Each row is a point. The ring and each string are closed loops that go straight from each point to the next, and from the last back to the first. Before rounding, they use only three directions, however many columns there are. How many times does the string pass through the ring? Passing back the other way cancels.

Ring (8 x 4):
[[ 54  -4  31 -19]
 [ 38  42  36 -20]
 [ 15  63  19  -6]
 [  2  48 -15  12]
 [  1   1 -29  27]
 [ 11 -37 -11  29]
 [ 28 -52  10  17]
 [ 50 -34  25  -7]]
String (30 x 4):
[[ 24  63  63 -18]
 [ 19  37  46  -4]
 [ 34  29   7 -10]
 [ 40  42   0 -18]
 [ 43  60  -3 -26]
 [ 31  23   0  -5]
 [ 17  21  24   4]
 [  9  44  39   3]
 [ 19  31  13   0]
 [ 29  40 -15  -8]
 [ 31  54 -29 -11]
 [ 24  35 -11  -3]
 [  9  22  27  10]
 [ 22  15   5   4]
 [ 30  27 -24  -4]
 [ 11  79 -27  -3]
 [ -3  84   2   4]
 [ -8  62  34  11]
 [  3  45  27   8]
 [ -9  87  36   4]
 [ 10  94   6 -10]
 [ -1  95  42  -5]
 [  5  60  46   0]
 [  6  93  57 -12]
 [ 31  90  22 -27]
 [ 41  37 -12 -17]
 [ 25  22  17  -2]
 [ 14  40  55  -2]
 [ 21  62  65 -15]
 [ 35  72  49 -28]]
Times through: 0

Ring (8 x 9):
[[ 21 -28  15   6 -15 -17 -25  -7 -32]
 [ 25  14  22   4  -8 -28  -5  -9 -16]
 [ -6  38  15  -6   4 -35  15  -9  -3]
 [-33  36   1  -9   9 -29  16  -4   2]
 [-63   8 -18  -9  10 -16   4   3  -3]
 [-66 -23 -20 -11   5 -11  -8   2 -15]
 [-33 -59  -4  -9  -9 -12 -25  -8 -36]
 [ -2 -52   7  -1 -15 -14 -29  -9 -38]]
String (25 x 9):
[[ 13  20  45 -24  -4 -61  25 -36 -20]
 [-13  -1  26 -22  -2 -47  14 -27 -22]
 [-11  22  37 -30   2 -61  31 -35 -15]
 [-18  64  20 -16  11 -48  35 -16   7]
 [-33  63  -7   1  14 -23  18   7  15]
 [-31  33 -26  18   8   4 -11  24   8]
 [-33   7  -4  -5   3 -20   0  -1  -9]
 [-43  -1   4 -19   4 -32   9 -14 -14]
 [-78  -2  -5 -31  12 -35  20 -16 -10]
 [-95  -9 -31 -16  14 -11   2   5  -5]
 [-76 -14 -46   9   9  15 -23  26  -4]
 [-52 -19 -33  10   2   9 -26  19 -11]
 [-52 -31 -33   9   0  11 -31  18 -15]
 [-31 -24 -10   0  -3  -9 -18   2 -20]
 [-31 -39  16 -25  -6 -37   0 -26 -33]
 [-34 -84  18 -30 -14 -35 -15 -32 -53]
 [-19 -75  24 -27 -15 -37 -14 -33 -51]
 [-10 -57  28 -25 -14 -41  -7 -33 -45]
 [ 24 -75  21  -1 -25 -18 -38 -18 -53]
 [ 28 -52  27  -2 -22 -25 -27 -19 -45]
 [ 51 -27   8  29 -22   2 -46   8 -31]
 [ 28   0  -9  33 -12   9 -39  21 -14]
 [ -1  -1  -1  10  -5 -10 -17   4 -15]
 [ -2  -9  28 -18  -6 -44   7 -26 -26]
 [ 25  16  44 -17  -8 -55  16 -32 -22]]
Times through: 3
String (26 x 9):
[[-15 -13  -5   5  -5 -10 -18   3 -18]
 [  7 -33 -11  22 -14   8 -43  14 -26]
 [ 26 -46   4  18 -20  -1 -44   3 -36]
 [ 43 -54  25   8 -25 -17 -37 -13 -46]
 [ 31 -44  36  -9 -21 -36 -17 -27 -44]
 [ -1 -28  30 -20 -10 -43   0 -29 -34]
 [-12 -10   3   0  -5 -18 -11  -4 -19]
 [ 15  -7 -12  28 -10   9 -37  19 -15]
 [ 38 -24   6  24 -18  -1 -39   7 -28]
 [ 49 -41  19  17 -24 -10 -40  -5 -39]
 [ 22 -46  30  -8 -19 -32 -19 -24 -43]
 [ -8 -34  27 -22 -10 -41  -1 -29 -36]
 [-12 -19   4  -2  -6 -18 -14  -6 -23]
 [ -6 -30  -9  13 -10   0 -32   8 -24]
 [ -5 -60  -7  10 -16   2 -43   3 -38]
 [-14 -86  -2  -1 -19  -5 -43  -7 -49]
 [-22 -61 -18  11 -12   8 -44  10 -34]
 [-23 -32 -15   8  -6   1 -30   8 -23]
 [-23 -23 -22  16  -5   8 -33  17 -17]
 [-34 -56 -20   6  -9   6 -38   8 -30]
 [-43 -85  -6 -13 -12 -10 -32 -11 -46]
 [-41 -87  13 -30 -13 -32 -16 -30 -52]
 [-30 -56  20 -29  -9 -39  -4 -31 -42]
 [-22 -32   9 -13  -6 -26  -9 -15 -29]
 [-16 -29 -12  10  -7   0 -30   9 -22]
 [-13 -29  -6   6  -8  -6 -26   3 -24]]
Times through: 3
